Every row gives one point. The window is the flat piece filled in between its corners: a triangle in 3 columns, a solid with four corners in 4, and so on. A path goes straight from each point to the next, and from the last back to the first. After which points does the path pass through the window?

Window, 3 rows:
[[  7 -24  37]
 [ 23 -15  13]
 [-17   2 -50]]
Path:
(1): [  9 -59  50]
(2): [ 14 -28   1]
(3): [23 20 18]
(4): [ 0  2 24]
(5): [ -6 -38  -1]
(6): [-18 -24 -59]
(7): [-12  21 -31]
(8): [-14   9   9]
(9): [ -5 -33   2]
(10): [-12 -54  11]
(11): [26  8 56]
(12): [ -5  25 -35]
(13): [-18 -17 -41]
(14): [ 17 -34   9]
(15): [16  1 26]
(16): [ 24 -17  68]
Through the window after points: 2, 6, 10, 12, 14

Window:
[[-14  47 -14  16  -7 -33]
 [ 46  -1 -20  -2  38  59]
 [ -9  16 -47 -12  39 -46]
 [  0   7 -57  -4 -17 -24]
 [-31   5 -23  14  19  -7]
 [ 30  -8  53 -18   2  55]]
Path:
(1): [ 27  11 -22 -15  36  50]
(2): [ 62 -26 -12  37  22  33]
(3): [ -1  -1 -27  36  15 -24]
(4): [-34  31 -13  -7   8  -3]
(5): [-11  17 -53 -31  -1  12]
(6): [  2   5 -42  11   0 -40]
(7): [ 21 -17 -33   5   9  -4]
(8): [ -7  32 -53 -32  19  45]
(9): [-17  25 -45 -21  -6  -8]
(10): [ 16  -6 -43   8 -10 -22]
(11): [ 22  -3 -33  32  39 -35]
(12): [ -7  17 -35 -23  17 -14]
Through the window after points: 1, 3, 5, 9, 11

Window:
[[-21  43  11  18 -16  -6  -3  69 -32]
 [ 26  36  11 -19  34 -32 -20  56   3]
 [-35 -44  32 -31 -91  27 -11  11  24]
 [ 30  -9 -18 -31 -62   5  50  26   7]
 [ 27  28  12  39  69 -18 -21 -36   5]
 [-17  56  -5 -10  53 -33  12  10  -1]
 [  2 -42 -30 -17  -3  41   6  -2  12]
 [-19 -64  -3  19 -20  -5   7  -1  41]
 [  5 -53  25 -12  -3  33  47   1  19]]
Path:
(1): [ -2 -11  -2 -11 -16 -24  15  40 -31]
(2): [-15 -50  16 -24 -18   0   0   9 -21]
(3): [ -7  -6  13   7 -35  33  27  13  63]
(4): [-8  1  6 23  2 33 17 15 71]
(5): [  0 -28   9 -17 -17 -12 -18 -14 -25]
(6): [  8  12   3  -2  23 -19 -13 -10 -21]
(7): [  8  15  -4  19   8   8 -13  18  48]
(8): [ -7  28  13  19 -19  31   5  32  36]
Through the window after points: 2, 4, 8
